Each row of a before or after table is a point. One or more steps were done to the points. Then noise was added and the rows were shuffled. The steps act on columns, c1 being the first. Write out the steps. A step turns or swaps two columns, mirrors them in a line or flattens them onto one, adds a multiple of one to another, or multiplies or shifts one. Angles are multiples of 10 degrees, from the lower column toward the higher: turns from -170 to 170, lines from 10 to 170 but not 90. Use the fewest steps. Two steps may share a column if one is a turn and the other turns, adds or multiplies; they go together, in the order done. Otherwise the lowest column goes first.
In the rows, zero is written as 128.

Before (8 x 2):
[[151 157]
 [112 163]
 [136  98]
 [115 148]
 [ 94 100]
 [161 105]
 [112 133]
 [ 74 128]]
After (8 x 2):
[[108 139]
 [ 98 150]
 [108 124]
 [133 167]
 [ 83 102]
 [113  84]
 [149 108]
 [171 121]]
Steps: turn c1 and c2 by 30 degrees

Before (14 x 4):
[[139 146 170 117]
 [176 168 108  95]
 [151 118 152 146]
 [150 145 175  94]
 [197 104 164 128]
 [111 142 185 153]
 [149 150 115 135]
 [140 155  95 118]
 [145 176 118 133]
 [120 151 143  87]
 [118 104 112 116]
 [149 127 162 116]
 [169 147 124 140]
 [155 148 135 118]]
After (14 x 4):
[[118 145 121 101]
 [115 149 152 105]
 [ 96 146  84  77]
 [142 137 111  86]
 [ 94 174 152 105]
 [148 136 151 107]
 [135 159  89 110]
 [ 86 151 123 134]
 [126 130 173  58]
 [137 136 106 109]
 [116  99 128 138]
 [117 167 151 120]
 [153 177 162 144]
 [122 128  85 119]]
Steps: turn c1 and c4 by -90 degrees; turn c2 and c3 by -40 degrees

Before (11 x 9):
[[135  97 112 107 118 115 133 137 116]
 [ 93 103 114 136 112 143 150 125 137]
 [120 125 129 101 117 131 150 153 146]
 [136 119 135 197 104 120 138 148 100]
 [ 85 108 136 141 136 119 152 121 123]
 [ 80 128 105 122 159 126 142 163 131]
 [133 106 125 107 139 147 146 164  99]
 [102  78 177 137 167 142 107 124 120]
 [156  73 124 112 167 130 173 112  99]
 [ 76 140 157 140 105 135 112 113 116]
 [116 106 114 176 169 142 123 103 163]]
After (11 x 9):
[[159  88 144 138 132  94 154 120 124]
 [126 121 102 125 105 126 151 142 143]
 [141 111 196 135 112 126 136 156  96]
 [118  83 105 127  90 108 145 128 100]
 [119  20 112 121 135 141 169  88  98]
 [134  81 138 116 132  93 152 143 135]
 [134  63 108 112 121 137 132 139 116]
 [112  86 176 113 145 126 125  85 164]
 [154 127 123 106  90  91 142 100 131]
 [153 152 139 157 147  74 114 146 117]
 [132  30 139 178 125  93 108  86 118]]
Steps: add 0.5 times c9 to c1; turn c1 and c6 by 120 degrees; multiply c2 by 2; swap c3 and c4; mirror c5 and c8 in the line at 130 degrees

Before (13 x 12):
[[117 124  90  77 112 129 117 126  84 129 121 160]
 [113  98 123 112 138 153 131 134  68 136 103 139]
 [116 116 107 126 134 137 137  75 104 149 144 153]
 [155 126 131 107 115 129 148 126 118 151 104 153]
 [147 127 116 163  97 116 153 165 158 135 186 111]
 [132  86 118  91 100  98  91 137 120 120 109  99]
 [156 120 126 137  75 128 147 137 162  76 173  87]
 [102 113 112  79 128 141 106 136 146 114 114 107]
 [165 148 112 155 126 159  95 103 132 123 176 163]
 [148 166 153 146 101 119 152 138 119 140 179 100]
 [140  93 124  72 156 129 139 124  85 146 138 147]
 [102  84 146  91  80 127  99 142 150 102 144 125]
 [123 123 144 137 109  87 134 154 155  78 153 110]]
After (13 x 12):
[[167  96 140 161 127  88 148 123 131 123 176 179]
 [ 97  99 127 116 109 136  85  96 149 101 145 120]
 [149 147 145 189 108 134 121  87 162  77 174 113]
 [129 153 160 134 118 142 165 135 118 139 178 149]
 [144 118  92  76 122 126 123 172  84 129 121 106]
 [132 138 104 106 131  87 116 188 105 149 143 118]
 [114 134 136 188 119 176 123 108 156  77 152 124]
 [119 105  99  94 127 123 113  95 147 113 113  65]
 [140 139 132  53 139 125  94 174  84 145 137 154]
 [151 154 133 154 116 161 128  76 158 136 187 115]
 [146 148 147  82 122 128 125 139 119 151 105 185]
 [119 131 116 103 132 111  99 168  66 137 102 120]
 [137  93 122 100 116 155  87 147 120 119 112  91]]
Steps: turn c1 and c3 by 40 degrees; add 1.5 times c3 to c12; swap c2 and c7; add -1 times c10 to c4; multiply c5 by 0.4; turn c6 and c8 by -140 degrees; add -1 times c9 to c8

Before (12 x 20):
[[172 150 103 123 155 183 108 132  95 105 113 102 124 125 169 130 112 167
   92 148]
 [160 142 119 148 118 150 155 132 111  88  99 107  71 112 131 138 136 138
  143 154]
 [156 156 166 109 110 135  99 155 162 143 120 133 166  67 100 160 158 103
  141 114]
 [141 101  85 122 134 162 114 142 102 143 109 120 136 121 152 150 126 111
  132 121]
 [143 106 112 129 150 165  80 164 121 116 122 129  96 141 169 140 131 160
  137 126]
 [ 73 170 133  98 109 147 151 115 163 124  88 146 102  60 129 140 156 106
  176  87]
 [123 104 158 122 138 158 106 153 148 116  86 157 171 115 133 133 127 104
  121 111]
 [148 105  99 138 158 169 138 127 110 107 121 106 107  86 165 107 134 167
  156 154]
 [130 128 111 113 118 132 148  75 181 110  89 165  93  87 139 152 176 125
  158 103]
 [106 140 154 118  86 131 155 121 159 129 114 182 144  71  91 162 164 135
  151  60]
 [106 111 161 105  91 119 105 124 137 145 106 150 156 113 150 149 152 132
  126 127]
 [122 140 156  80 119 126 135 140 147 153  86 187 122  54  94 154 145 117
  139 110]]
After (12 x 20):
[[149 136 174 140 159  99 118 127 112 108 161 109 150  88 166 105 135  83
  155 148]
 [108 141 100 102  90 138 139 124 138 140 146 147  92 116 151 149 156 120
  124 141]
 [106 113  77 116  83 101 115 123 158 152 154 182 137  70  93 164 167 126
  150  87]
 [124 159  97 125 134  90 112 150 147 140 129 159  82 115 131 132 126 144
  120 138]
 [118 122  96  76 118 124 151 138 146 138 128 187 137  51  94 152 146 141
  139 130]
 [144 157 166 122 136  92 144 143 103 133 151 120 111 121 151 151 130 136
  135 109]
 [157 106 148 148 120 117 105 135 112  85 140 106 181 115 133 137 139 123
  142 148]
 [157 113  88 109 111 119 137 155 162 149 158 132  79  66  94 162 161 161
  142 136]
 [172  94 168 122 155  85 116 132  93 101 152 103 118 125 171 127 110  96
   92 149]
 [130 129 133 114 119 119 114  76 185 107 130 167 166  90 140 155 176 132
  160 105]
 [ 73  98 108 101 106  96 126 115 160 124 131 147 162  58 127 145 155 165
  176 105]
 [146 138 151 128 148  92 146 164 121  70 159 128 114 143 170 143 131  89
  140 129]]
Steps: turn c2 and c18 by 160 degrees; turn c6 and c20 by -160 degrees; turn c3 and c20 by 150 degrees; turn c7 and c13 by 130 degrees; turn c7 and c10 by -60 degrees; shift c11 by 40

Before (12 x 32):
[[115 122 117 107 143  93 111 132 130 140 154 108 101 121  83 154 135 129
  103  90 170 111  78 129 148 154 121 140 136  95  89 124]
 [121 156 108  83 101  98 149  98  64 105 107 158  81 115 148 108 150 147
  147 164 165 178 165  95 121 126  97 146 151 106 170 141]
 [114 129 119 147 145  65 120 141 147  95 127 127 161 120  85 118 119 113
  127  96 126  72  98 142 146 139 144  99 127 123  99 122]
 [147 125 122 124 152 115 129 130 135 150 116 101 138 117  60 167 129 114
  141 111 138  85 103 149 154 153 135 107 108 149 124 124]
 [156 137  62  92  97 145 149 104  86 110 158 142  82 108 134  82 149 124
  135 126 168 164 170 104 109 135 101 120 162 114 138 159]
 [166 131 110 123 187 115 127 150 125 106 115 106 134 141 165  72 117 114
  150 191 126 137 105  85 117 144  70 146 130 157 123 110]
 [125 133 112 137 169  93 134 145 141 152 138 126 125 153  61 147 110 111
  147 111 106 109 131 133 135 144 125 132 133  88  87 121]
 [139  91 130 104 168  98 129 115 155 110 117 122 134 100  66 160 133  93
  143  93 145  98 107 133 109 151 133 121 150  87 108 105]
 [136 161 119  87  90 119 123 110 105  82 143 135  98 129 150 117 139 136
  106 159 187 180 228 125 103 102  68 111 158 141 144 121]
 [178 143 133 151 156  90 126 111 162 113 112 104 113 138  91 130 115 116
  113 105 137 133 102 143 142 117 153 111 135 108 118 114]
 [145 126 114 136 147 121 156 170 123 114  97 128 116 173 173  88  80  87
  149 176 153 141 100 113 119 184  90 104 135 137 139  93]
 [106 144 123  68 110 148 123 100  88 108 139 118  80 141 174  85 127 135
  165 144 176 167 178 113  97 126 123 150 171 131 150 169]]
After (12 x 32):
[[140  91 131 102 172 106 131 125 106 115 146 133 133 101  80 167 119  89
  112  93 142  98 108 134  99 148 136  71 149 137 104  86]
 [123 130 112 137 164 118 135 141 113 155 123 111 127 154  54 145 128 113
  109 111 107 113 133 135 117 140 123  82 131 118  89  86]
 [116 121 118 101 142 126 109 118 115 138 108 138  97 116  74 150 108 132
  150  93 174 110  79 128 119 152 117  92 137 121  86  98]
 [105 140 127  68 106 120 128  97 165 108 105 124  82 139 116  83 119 135
   93 144 179 165 175 113 117 127 124 101 171  93 152 142]
 [130 160 122  87  90 109 126 105 140  84 109 142  98 129 169 117 132 137
  150 158 188 182 227 124 105 103  67  58 159 136 141 139]
 [150 124 118 121 155 136 128 135 120 151 142 131 136 117  75 168  99 115
  113 111 138  87 103 153 140 153 131  52 106 137 128 143]
 [165 131 109 124 189 119 126 158 132 109 141 117 131 143 205  69 111 116
  103 185 126 134 104  88 116 143  69  94 131 152 118 150]
 [146 129 113 137 148 124 155 183 142 112 155  79 115 174 226  89 127  83
  109 179 152 145  99 110 119 188  91  57 137 162 139 124]
 [111 127 118 147 145 108 121 144 117  93 138 118 160 118  92 115 125 117
  127  97 127  76  97 144 106 135 147  54 130 135  98 120]
 [157 134  59  93  96 122 152  90 153 109  88 153  79 105  81  85 141 124
  124 124 165 160 166 100 123 138  96  66 162  99 142 125]
 [176 140 135 150 151 119 130 119  98 116 153 113 111 137  98 133 105 117
  143 103 137 134 107 144 113 121 152  65 135 140 122 109]
 [119 153 106  87 100 113 150 106 196 108 124 154  79 116 118 111 158 147
  109 163 164 177 165  91 106 129  96  93 152 112 170 110]]
Steps: flatten c6 and c25 onto the line at 50 degrees; add -0.5 times c11 to c8; turn c9 and c11 by 160 degrees; swap c12 and c17; turn c30 and c32 by 70 degrees; add 1.5 times c30 to c15; multiply c19 by -1; shift c28 by -50
